Each point is reached from the start by the listed moves, each made once or not at all, plus a little noise. Say if it took an odd or an even number of moves. Then give how often each move was made.

Moves:
(1): [ 0.50 -1.01 -0.23  3.21]
(2): [-0.44 -1.28 -0.77 -5.20]
Start: [-0.90  0.34 -0.51 -0.30]
Points:
[-0.76 -2.02 -1.63 -2.35] -> even (1, 1)
[-0.30 -0.62 -0.77  3.05] -> odd (1, 0)

Moves:
(1): [-0.18  1.00  0.49 -3.52  1.09  0.56]
(2): [-1.73 -1.00  1.51 -0.95  0.04 -2.73]
(3): [ 0.77  0.73 -2.29 -0.99  0.61 -0.53]
(4): [-0.33  1.57  0.57 -0.49 -1.08 -2.24]
(5): [-3.82 -0.20 -1.32  1.57  1.49  0.98]
(6): [1.38 0.15 1.55 1.55 1.61 0.80]
Start: [ 0.10  0.67 -0.62  0.00  0.61 -0.11]
Points:
[ 0.44  1.58  0.65 -3.95  3.91 -2.00] -> even (1, 1, 1, 0, 0, 1)
[-3.47  3.84 -3.16 -3.51  2.83 -1.30] -> even (1, 0, 1, 1, 1, 0)

Moves:
(1): [-0.27  0.09  0.02  0.17  0.23 -0.58  1.23  1.26 -0.21 -0.02 -0.26 -0.08]
(2): [ 3.23  0.47  2.59  0.59  3.67 -1.13 -0.12  1.10 -1.04  1.22  0.05  1.03]
(3): [-1.20 -1.23 -0.33 -1.15 -0.19  0.80  0.18 -0.32  0.12 -0.48 -0.47  0.76]
(4): [-0.05 -0.04 -0.68 -0.22 -0.45  0.11 -0.28 -0.01  0.27  0.73  0.12  0.19]
(5): [-0.68 -0.20  0.42 -0.30 -1.37 -0.27 -0.11  0.03  0.31 -0.38  0.13  0.99]
(6): [-0.27  1.24  0.04  0.45  0.99  0.97  0.67  0.75 -0.12 -0.21  0.25  0.56]
(7): [ 0.25  1.46 -1.47 -2.48  0.49 -3.27 -2.04  0.34  1.36  2.24 -1.30 -1.00]
(8): [-0.71  0.62  0.13  0.79  2.88 -0.26 -0.30  1.73  0.47  0.77  0.60 -0.64]
(9): [ 1.13  0.30  1.56 -0.66  1.59 -1.57 -1.41  1.72 -0.89  1.34 -0.35 -2.18]
Start: [-0.13 -1.41 -1.14 -0.63 -0.53  0.05 -0.89 -0.73 -0.63  0.02  0.12 -1.62]
Points:
[ 1.16 -1.57  1.11 -0.50  5.78 -0.55 -1.25  1.72 -1.10  1.64  0.36 -0.50] -> odd (0, 1, 1, 0, 0, 0, 0, 1, 0)
[ 3.03  1.78 -0.65 -2.21  4.20 -3.22 -2.57  1.48 -0.14  4.00 -0.74 -0.86] -> even (0, 1, 0, 1, 0, 1, 1, 0, 0)
[-1.28  0.45 -2.66 -2.90  1.08 -3.80 -3.62  1.37  1.84  3.32 -0.38 -2.08] -> even (0, 0, 0, 1, 1, 0, 1, 1, 0)
[ 2.34  1.15 -0.48 -1.82  6.32 -4.94 -2.33  3.78  0.28  4.96 -0.69 -2.17] -> odd (1, 1, 0, 1, 0, 0, 1, 1, 0)
[ 0.58  0.90 -1.53 -3.17  3.98 -4.87 -5.00  2.99  0.63  5.10 -0.67 -5.28] -> even (0, 0, 0, 1, 0, 0, 1, 1, 1)

Moves:
(1): [-0.28 -1.51 -0.23  1.40 -0.46 -0.38  0.08  0.30  0.14  0.17 -0.29 -2.52]
(2): [-0.86  2.07  0.55 -0.17  1.25 -1.06 -1.17  0.23 -0.86  0.95  0.66 -0.55]
(3): [ 1.39 -1.72 -1.07  2.49  1.55 -0.50  0.44 -1.10  0.08  1.08 -0.92 -1.84]
(4): [-2.14 -1.71 -2.83 -0.42 -1.00  0.93  2.01 -0.95  0.04 -0.19 -0.83  0.68]
(5): [-0.91 -0.21  0.37  1.26 -2.06 -2.40 -1.28  0.23  0.86  0.46 -0.23 -2.07]
(6): [-0.83 -1.03  0.53  0.42 -0.96  0.49  1.05 -0.98 -0.75 -2.36 -1.17  2.38]
(7): [-2.04  0.56  1.50 -0.42  0.50  0.62 -1.32  0.47 -0.09  2.01 -0.02  0.71]
(8): [-0.83 -1.55  1.11  0.37  0.22  0.24 -0.50 -1.92  0.29 -1.11 -0.62 -1.74]
(9): [ 1.48 -1.25 -1.07  1.17 -0.23  1.47 -0.65  0.32  0.24  0.46 -0.32  0.53]
(10): [-0.29 -0.16 -0.59  1.08  0.96 -0.02  0.97  0.72  0.45 -0.31  0.43 -0.03]
(11): [ 0.17  1.42  0.75  0.55 -0.37  0.29  1.80 -1.80  0.46 -0.04  0.40 -0.75]
(12): [ 0.34 -1.53 -0.11  0.66  1.39  0.02  0.74  0.41  0.28 -0.41  2.07 -1.58]
Start: [ 0.76 -1.44 -0.33 -0.38 -0.85  0.31 -0.28  0.16  1.09  0.12 -0.93  1.24]
Points:
[-2.76 -3.51  2.77  0.01 -1.01  1.77 -1.06 -2.05  0.41 -1.14 -2.66  2.48] -> odd (0, 0, 0, 0, 0, 1, 1, 1, 0, 0, 0, 0)
[-0.90 -8.11 -4.39  5.04 -1.39 -2.09  1.88 -1.06  2.54  1.37 -1.09 -5.96] -> odd (1, 0, 1, 1, 1, 0, 0, 0, 0, 0, 0, 1)
[ 0.15 -9.45 -3.89  5.24 -1.11  0.04  0.56 -2.84  2.85  0.49 -1.75 -4.90] -> even (0, 0, 1, 1, 1, 0, 0, 1, 1, 0, 0, 1)
[ 0.28 -2.39  0.05  6.26  2.14 -1.46 -0.53  0.04  2.33  4.20  1.02 -4.24] -> even (0, 1, 1, 0, 1, 0, 1, 0, 1, 1, 1, 1)
